Each row is a point. Each copy is the shape, with its points in the same order, stretched, turned, moved and blurred by noise. Some copies are also mirrored. Which?

Shape, 6 rows:
[[-0.09 -0.23]
 [ 0.45  0.12]
 [-0.30 -0.31]
 [ 0.49 -0.16]
 [-0.33 -0.52]
 [-0.08  1.01]]
Copy 1:
[[-0.17 -0.21]
 [ 0.40  0.01]
 [-0.32 -0.35]
 [ 0.44 -0.30]
 [-0.39 -0.56]
 [ 0.17  1.02]]
Copy 1 is: only turned
Copy 2:
[[-0.38 -0.27]
 [ 0.03  0.33]
 [-0.45 -0.50]
 [-0.15  0.33]
 [-0.62 -0.43]
 [ 0.97 -0.29]]
Copy 2 is: mirrored
Copy 3 (6 x 2):
[[ 0.08 -0.15]
 [ 0.44  0.28]
 [-0.07 -0.34]
 [ 0.56  0.00]
 [-0.02 -0.56]
 [-0.37  0.79]]
Copy 3 is: only turned
Copy 4 (6 x 2):
[[ 0.11  0.16]
 [ 0.16 -0.45]
 [ 0.05  0.42]
 [ 0.46 -0.26]
 [ 0.12  0.54]
 [-0.78 -0.63]]
Copy 4 is: mirrored

Shape (9 x 3):
[[-0.13  0.10 -0.20]
 [ 0.30  0.34 -1.16]
 [-0.22 -0.79  0.37]
 [-0.53  0.44  0.24]
 [-0.27 -0.25  0.27]
 [-0.04  0.17 -0.19]
 [ 0.03  0.34 -0.28]
 [-0.11  0.42 -0.07]
 [ 0.68  0.05 -0.21]]
Copy 1:
[[-0.03  0.23 -0.38]
 [ 0.83 -0.51 -0.92]
 [-0.93  0.05 -0.02]
 [-0.25  0.94 -0.20]
 [-0.56  0.31 -0.08]
 [ 0.05  0.19 -0.33]
 [ 0.27  0.17 -0.36]
 [ 0.09  0.44 -0.25]
 [ 0.33 -0.42  0.03]]
Copy 1 is: only turned
Copy 2:
[[ 0.07  0.23 -0.06]
 [-0.07  1.34 -0.42]
 [ 0.41 -0.91 -0.42]
 [-0.43 -0.07  0.42]
 [ 0.07 -0.45 -0.05]
 [ 0.07  0.39  0.05]
 [ 0.02  0.51  0.11]
 [-0.12  0.37  0.26]
 [ 0.59  0.71  0.00]]
Copy 2 is: only turned
Copy 3:
[[-0.20  0.16 -0.27]
 [-0.37  0.83 -1.13]
 [-0.01 -0.90 -0.24]
 [-0.26  0.18  0.48]
 [-0.09 -0.37  0.04]
 [-0.08  0.24 -0.24]
 [-0.07  0.41 -0.24]
 [-0.05  0.38  0.03]
 [ 0.53  0.21 -0.64]]
Copy 3 is: only turned
Copy 4, 9 rows:
[[ 0.25  0.05 -0.15]
 [ 0.86  0.20 -1.03]
 [-0.68 -0.51  0.23]
 [ 0.27  0.42  0.45]
 [-0.15 -0.06  0.18]
 [ 0.35  0.07 -0.17]
 [ 0.57  0.22 -0.10]
 [ 0.46  0.29  0.10]
 [ 0.67 -0.51 -0.23]]
Copy 4 is: only turned

Shape (10 x 4):
[[-0.38 -0.47  0.34  0.41]
 [ 0.50  0.24  0.26  0.07]
 [-0.72  0.80 -0.10  0.62]
 [-0.12  0.44 -0.57 -0.16]
 [ 0.50  0.35 -0.71  0.50]
 [ 0.55 -0.44 -0.05  0.07]
 [-0.33  0.48  0.51 -0.16]
 [-0.69  0.02  0.59 -0.11]
 [-0.16 -0.40 -0.03 -0.04]
 [-0.10  0.04  0.37 -0.01]]
Copy 1, 10 rows:
[[-0.34 -0.28  0.38  0.57]
 [ 0.47  0.09  0.04 -0.05]
 [ 0.08  0.83  0.08  1.26]
 [-0.06  0.49 -0.67  0.29]
 [ 0.58 -0.06 -0.84  0.60]
 [ 0.14 -0.52 -0.29 -0.14]
 [-0.04  0.70  0.43  0.15]
 [-0.46  0.44  0.61  0.26]
 [-0.32 -0.18 -0.10  0.12]
 [-0.04  0.20  0.26  0.11]]
Copy 1 is: only turned
Copy 2, 10 rows:
[[-0.37 -0.10  0.26  0.64]
 [ 0.26 -0.31 -0.37 -0.31]
 [-0.15  0.69 -0.81  0.72]
 [ 0.47  0.73 -0.06 -0.03]
 [ 1.08  0.12 -0.52  0.23]
 [ 0.56 -0.38  0.35 -0.03]
 [-0.58  0.23 -0.28 -0.15]
 [-0.81  0.18  0.15  0.10]
 [ 0.04  0.09  0.54  0.19]
 [-0.20 -0.06 -0.01 -0.04]]
Copy 2 is: mirrored
Copy 3, 10 rows:
[[ 0.20  0.29 -0.29  0.65]
 [ 0.07 -0.24  0.64  0.05]
 [-1.11 -0.09 -0.13  0.59]
 [-0.60 -0.08 -0.02 -0.39]
 [-0.38 -0.94 -0.12 -0.06]
 [ 0.52 -0.25  0.10 -0.12]
 [-0.45  0.44  0.56  0.17]
 [-0.19  0.75  0.11  0.41]
 [ 0.21  0.30 -0.23  0.01]
 [-0.02  0.26  0.39  0.20]]
Copy 3 is: mirrored
Copy 4 (10 x 4):
[[-0.19  0.47  0.69 -0.23]
 [ 0.19 -0.17 -0.08  0.46]
 [-0.09  1.26 -0.54 -0.01]
 [ 0.29  0.14 -0.70 -0.35]
 [ 1.16  0.18 -0.38  0.15]
 [ 0.55 -0.40  0.41  0.10]
 [-0.65  0.28 -0.29  0.06]
 [-0.90  0.45  0.14 -0.30]
 [ 0.01 -0.02  0.29 -0.44]
 [-0.34  0.14  0.04  0.02]]
Copy 4 is: mirrored
